Rows are points. Any point is a mix of the corners, with weights that add up to 1. It lies inside the corners' shape when no weight is negative. Say inside or outside, and name the corners with a negative weight.

Corners:
(1): -0.38  0.11
(2):  0.65 -0.42
(3): 0.06 0.33
Points:
-0.19  0.08 => inside
 0.50 -0.13 => outside (1)
-0.45  0.17 => outside (2)
 0.70 -0.39 => outside (1)
-0.16  0.34 => outside (2)
-0.20  0.28 => outside (2)
-0.33  0.10 => inside

Corners:
(1):  0.15  0.29  0.39 -0.50
(2): -0.43  0.11 -0.04 -0.84
(3): -0.24  0.47 -0.19  0.90
(4):  0.18 -0.21 -0.23  0.02
(5): -0.17 -0.17 -0.17  0.87
Points:
 0.09  0.18 -0.04  0.21 => outside (2, 5)
-0.02 -0.09 -0.27  0.43 => outside (1)
-0.18  0.10 -0.30  1.17 => outside (1, 2)
 0.24  0.05  0.00 -0.10 => outside (2, 5)
-0.16  0.01  0.07 -0.63 => outside (3)
-0.17  0.02 -0.10  0.51 => inside
 0.02  0.11 -0.13  0.15 => outside (5)
-0.24  0.01 -0.20  0.10 => outside (1)

Corners:
(1):  0.51 -0.37  0.03  0.22  1.05 -0.61 -1.08 -0.84  0.55
(2):  0.06  0.31 -0.49  0.13  0.49 -0.27 -0.19 -0.44  0.07
(3): -0.40 -0.11  0.58 -0.15 -0.71 -0.22 -0.05  0.16 -0.16
(4):  0.36 -0.25 -0.26 -0.34  0.81 -0.44 -0.17 -0.89  0.22
(5): -0.17 -0.55 -0.38  0.94  0.58 -0.27 -0.21  0.45 -0.44
(6): -0.06  0.44  0.01 -0.32  0.05  0.28  0.11 -0.61 -0.46
(7): -0.08  0.54  0.43  0.05 -0.78  0.17  0.35  0.38 -0.05
(8):  0.02  0.03  0.33 -0.08 -0.34 -0.08  0.06 -0.58 -0.19
(9): -0.52  0.11 -0.03 -0.17 -0.56  0.20  0.61  0.16  0.38
(10):  0.26 -0.41 -0.17  0.13 -0.08 -0.19 -0.60 -0.17 -0.45
Points:
-0.02 -0.13 -0.16  0.09  0.27 -0.20 -0.12 -0.31 -0.02 => outside (7)
-0.07  0.11  0.06  0.16  0.08 -0.12 -0.12 -0.18  0.17 => outside (4, 10)
-0.15 -0.12  0.48  0.13 -0.53 -0.15 -0.09  0.12 -0.05 => outside (2, 4, 6)
 0.10 -0.22 -0.05  0.00  0.35 -0.36 -0.29 -0.33  0.21 => outside (6, 8)
-0.12  0.17  0.06 -0.25 -0.31  0.17  0.28 -0.26  0.17 => outside (2, 3, 5)
-0.04  0.04 -0.13  0.14  0.01 -0.01  0.08 -0.11 -0.23 => outside (1, 3)
-0.17  0.21  0.26 -0.19 -0.74  0.13  0.16 -0.14 -0.30 => outside (1, 4, 5)
